Rows are points. Before rounding, the points of a table are all equally far from one centre. They may lie mostly on one side of it. Where is the centre, to within rounding?

Points (6 x 3):
-55, 20, 32
-50, 14, -8
-37, 60, 25
-54, 27, 11
-33, -22, 57
-54, 0, 12
Centre: 12, 13, 20

Points:
42, -12, -45, 16
33, 4, -60, 14
33, -5, 12, 18
46, 5, -26, 3
14, -26, -38, -15
36, -13, -53, 11
35, -1, -58, 18
27, -1, -45, -16
18, -40, -18, 3
Centre: 1, 3, -24, 19

Points:
-43, 15, -4, -7, -13, 32, 9, -29
-49, 24, -2, -7, -16, 14, -5, -19
-40, 22, -9, -36, -4, 9, 18, -38
-44, -4, -19, -23, -7, 37, 8, -21
-29, 17, -21, 9, -1, 45, 14, -33
-51, 16, -28, -13, -12, 25, 21, -35
-35, 2, -19, -5, -3, 38, -19, -35
-31, 26, -21, -4, -16, 38, -8, -35
-32, 28, 9, -22, -14, -6, 13, -21
-50, 27, -24, 0, -27, 15, 10, -19
-60, 22, -23, -16, -9, 2, -2, -20
-33, 0, -15, -8, -21, 29, -3, -51
Centre: -13, 6, -27, -5, -1, 1, 6, -20

Points (16 x 11):
3, 30, 18, -12, -27, -44, 3, 0, 20, 14, -30
-5, 34, 24, -17, -23, -34, -9, 4, 25, 19, -15
-8, 37, 25, -11, -37, -18, -3, 1, 25, 36, -20
-15, 41, 28, -24, -34, -17, 18, 11, 13, 23, -33
-22, 31, 19, -6, -37, -32, -8, 9, 28, 6, -15
-15, 21, 13, -19, -34, -28, -18, -6, 23, 2, -23
-10, 31, 25, -2, -43, -21, 4, 2, 28, 29, -29
-15, 30, 5, -2, -60, -6, 17, 0, 33, 8, -19
0, 34, 23, -13, -22, -35, -18, -2, 1, 28, -19
-7, 42, 31, -9, -25, -9, 12, -17, 42, 13, -19
-17, 18, 12, 0, -42, -35, 13, 8, 21, 14, -32
-8, 39, 35, 4, -39, -35, 12, -1, 27, 5, -21
-10, 11, 19, -21, -37, -21, 3, 3, 18, 16, -37
-22, 21, 11, -22, -46, -8, -4, 8, 25, 16, -9
-22, 26, 24, -30, -21, -26, 4, -9, 16, 20, -23
-9, 32, 26, -28, -38, -28, -7, 6, 12, 15, -20
Centre: -4, 33, 9, 3, -22, -4, 8, -5, 1, 4, -15

Points (20 x 14):
-20, -46, -7, 21, 2, 8, -13, 13, -2, 10, 2, -6, 2, -8
-14, -53, 0, 21, 8, -26, -1, -14, -12, 18, -24, -5, 23, -24
-21, -60, -9, 8, -1, -16, 13, 0, -2, -3, 1, 0, -11, -24
-20, -38, -18, -3, 24, -29, -1, -16, -36, -28, 2, -4, 6, -13
-30, -52, -8, 7, 10, -36, 14, -2, -8, 8, 0, -5, 14, 6
-28, -40, 11, 9, 6, -38, -9, -22, 0, 13, -15, -10, 8, -13
-20, -45, -14, 16, 27, -14, 1, -7, 5, 28, -13, -2, 12, -1
-12, -59, -6, 23, 7, -29, -12, 0, 5, 7, -22, -9, 5, -4
-24, -25, -11, 19, 18, -16, -25, -14, 7, 3, -18, -14, -4, 6
-9, -49, 9, 5, 29, -6, -5, 1, 7, 11, -10, -20, 41, -11
-34, -50, 7, 18, 13, -21, -15, -12, 20, -4, -12, 4, 2, -11
-32, -41, -11, 1, 17, -5, -8, 13, 10, 9, -15, -15, -9, 7
-28, -42, 13, 2, 11, -20, -11, -12, -17, 19, 4, -19, 13, -13
-29, -33, -13, 29, -5, -6, 7, 6, 9, -2, -14, -16, 21, 6
-22, -41, 2, 14, 32, -13, -4, -18, 12, 4, 7, -18, 10, 11
-32, -17, 8, -4, 6, -14, 10, -30, -9, 27, -5, 11, 11, -4
-12, -39, -30, 6, 22, -18, 17, -7, 17, -7, -10, 17, 13, -19
-17, -34, -14, 5, 22, -12, -8, -16, 9, 2, 9, -22, 6, -11
-11, -29, 10, 1, 17, -20, -19, -27, 6, 10, -7, -26, 7, -15
-23, -41, -3, -6, 5, -25, -7, 16, -7, 18, -2, -7, 27, 2
Centre: -7, -29, 10, 2, 15, -6, 6, -5, -11, -12, -19, 5, 9, -3

Points, 23 rows:
-33, 18, -2, -11, 2, 25, -34, 20, 16, -18, -44, -13, 6, -46, -21, 24, 2, 4
-22, 24, -14, -5, 9, 2, -40, 4, 19, -18, -30, -2, 18, -45, -23, 7, -2, -15
-60, 10, -20, 14, 20, 12, -11, 31, 18, -2, -25, -17, -3, -44, -36, 21, 8, -21
-56, 21, -7, -5, 8, -1, -44, 2, 5, -4, -40, -43, 13, -44, -25, 23, 0, -22
-45, -5, -8, -4, 2, 22, -17, 37, 8, -10, -26, -23, -13, -45, -20, 18, 1, -15
-53, 21, -10, -10, 3, 7, -40, 5, 8, 3, -37, -27, -5, -56, -12, 14, -1, -16
-30, 14, -10, -5, 5, 17, -30, -6, 19, 0, -57, -27, 6, -50, -15, 46, -7, -15
-51, 30, -14, -15, 0, 17, -8, 3, 8, -9, -45, -23, 11, -50, -22, 34, 2, -4
-44, 15, -16, -8, -5, 10, -30, 21, 12, -10, -16, 8, -2, -53, -31, 39, 10, -17
-47, 18, 11, 1, -3, 21, -33, 23, 20, -9, -39, -10, -1, -48, -25, 24, 0, 2
-45, 30, -2, -24, 6, 6, -43, 18, 1, -14, -42, -27, -10, -31, -13, 16, 7, -8
-42, 21, -7, -20, -2, 19, -15, 2, 17, -15, -45, -21, 11, -41, -31, 35, 15, -14
-33, 23, -20, -9, 0, 15, -35, 18, 28, 2, -34, -30, 3, -46, -15, 21, 12, 1
-44, 5, -14, -2, 10, 33, -34, 7, 29, 1, -23, -32, -12, -30, -34, 7, 29, -9
-50, 8, -33, 22, -5, 15, -15, 9, 19, -12, -30, -27, 14, -44, -19, 27, -3, -23
-54, 13, 1, -13, -6, 0, -42, 20, 23, 2, -26, -24, -6, -46, -14, 23, 10, 2
-59, 33, 5, -12, 13, 32, -30, -4, -1, -7, -24, -38, -7, -37, -17, 41, 13, -26
-57, 8, -16, -4, -17, 13, -27, 18, 15, -15, -10, -19, -16, -42, -5, 27, 12, -10
-26, 24, -9, 0, 30, 0, -39, 9, 2, -21, -24, -30, -16, -57, -25, 7, -12, -9
-54, 34, -6, -3, 22, 15, -39, 9, 22, -12, -34, -17, -7, -47, -24, 31, 22, -6
-54, 22, -4, -4, 2, -1, -42, 13, 26, -6, -6, -15, -7, -56, -13, 28, 4, -16
-53, 15, -11, 14, -13, 18, -25, 18, 22, -10, -39, -26, -13, -49, -18, 28, -5, 0
-25, 11, 0, -24, -4, 15, -17, 7, 11, -10, -28, -13, 15, -53, -27, 32, -5, -23
Centre: -38, 9, -10, 1, 17, 8, -23, -6, 5, 0, -12, -17, -4, -12, -26, 33, -11, 1
